Each point is reached from the start by the listed moves, each made 0, 1 or 2 times, or once backwards (-1), plus a little noise. Say if it took an odd or an even number of moves. Then give how often each move was made.
In the rows, zero is written as 128.

Moves:
(1): [183 124 124 121 108]
(2): [121 148 131 147 118]
Start: [138 127 142 114 115]
Points:
[249 119 134 100  75] => even (2, 0)
[138 126 141 114 114] => even (0, 0)
[198 104 134  88 106] => even (1, -1)
[126 168 148 154  94] => even (0, 2)

Moves:
(1): [164 133  92 124 139 119 141 129]
(2): [131 149 147 127 148 111 117 124]
(3): [182 133 158 126 114 147 108 135]
(4): [128 117 131 157 116 117 119 129]
(5): [125 142 134 131 161 142 119  96]
(6): [115 158 112 111 119 145 116 131]
Start: [128 126 131 141 119 105 133 133]
Points:
[204 188 106 164 200  54 121  98] => even (2, 2, 0, 1, 1, 0)
[205 121  85 146  44 125 126 181] => even (1, -1, 1, 1, -1, 1)
[249 182 122 166 201 106 100  73] => odd (2, 1, 1, 1, 2, 0)
[153 229 129 126 225 113  89  67] => even (1, 2, 0, 0, 2, 1)
[135 193  47  82 136 175 134 112] => even (1, -1, 0, -1, 1, 2)
[136 204 202 104 148 160  75 106] => even (-1, 1, 1, -1, 1, 1)

Moves:
(1): [136 128 127 136 130 114 137 141 136 138 141 131 113]
(2): [131 141 138 130 125 122 121 117 112 132 122 139 136]
(3): [140 114 124 114 128 124 122 137 124 130 123 147 140]
(4): [121 111 131 137 154 130 143 142 112 114 129 139 137]
(5): [140 132 128 124 150 124 115 143 137 125 126 128 129]
(6): [132 136 143 114 123 143 124 127 118 125 132 124 120]
(7): [138 124 130 130 130 140 142 124 148 128 136 114 137]
(8): [118 150 121 125 131 135 130 123 128 113 128 128 142]
(9): [126 125 130 138 137 116 121 132 120 110 133 139 140]
(10): [103 124 147 136 117 137 110 139 119 143 123 129 117]
(11): [122 144 125 121 141 120 131 111 134 123 143 123 133]
Start: [115 117 114 139 122 127 129 109 125 118 131 131 134]
Points:
[ 44 226 132 141 106  89  78  37  69  83 146 170 182] => even (0, 2, 0, -1, -1, 0, -1, 2, 2, 1, 2)
[ 22 109 130 206 181  96 112 174  58  68 137 200 168] => odd (1, 0, 0, 2, 0, -1, -1, 2, 2, 2, 0)
[165  59 101 173 186  41 116 174  82  87 121 219 167] => even (1, 1, 1, 1, 1, -1, -1, -1, 2, -1, -1)
[121 133 133 171 249 100 142 173 129  54 182 179 209] => even (2, 1, 1, 2, 2, 0, 2, 2, 2, 1, 1)

Moves:
(1): [131 139 124 135 133 117 116 120 127 129 120 125 140 123 144]
(2): [117 141 144 113 146 127 123 127 125 139 135 126 131 114 115]
(3): [133 114 146 151 117 117 131 125 119 136 111 122 133 138 129]
(4): [ 96 129 115 141 110 125 134 132 132 127 148 136 116 118 136]
(5): [116 115 124 150 142 135 132 131 143 135 115 126 129 126 123]
(6): [135 117 145 131 115 139 126 119 126 115 135 137 145 117 113]
(7): [130 124 134 125 151 147 170 129 116 124 135 120 141 150 138]
(8): [133 101 122 122 123 105 123 138 133 140 140 139 152 102 149]
(9): [141 135 124 130 137 119 136 133 129 117 117 144 122 116 124]
(10): [129 131 117 120 115 153 132 117 109 136 114 164 117 131 128]
(11): [128 113 128 135 134 127 140 112 126 131 141 127 117 127 130]
(12): [121 125 129 127 121 121 118 124 118 124 139 140 135 147 124]
(13): [110 139 138 122 127 120 125 114 162 137 128 125 122 135 122]
(14): [127 138 142 129 126 136 110 134 134 126 137 125 124 142 138]
Start: [122 121 122 131 128 144 135 132 115 125 117 125 125 151 138]
Points:
[ 96  68 240 146 220 179 169  87 166 132 174  90 167 172  63] => odd (-1, 2, 0, -1, 2, 2, 1, 0, 0, -1, 2, 1, 1, 1)
[150 185 127 142 187  98 155 109  97 111  30 136 151 228 131] => even (2, 0, 1, -1, 0, -1, 1, -1, 2, 0, -1, 2, 1, -1)
[ 88  87 145 222  91 126 222 104  93 104 166  73  84 210 168] => odd (0, -1, 2, 2, -1, 0, 1, -1, 0, -1, 2, 0, 0, 0)
[  7  66 145 140  53 168 125 104 130 145 204 209 154 132 103] => odd (-1, 1, 0, 2, 1, 2, 0, 1, -1, 1, 0, 2, 1, 0)
[107  56  98 170 169 148 216 156 172 109 188 108 102 124 183] => odd (-1, -1, -1, 1, 1, 0, 1, 1, 1, -1, 2, -1, 0, 1)
[ 74 108 106 154  77 203 218 142 113 150 119 187 125 180 219] => odd (0, -1, 1, 2, 0, 0, 2, 1, 0, 2, -1, -1, 1, 1)
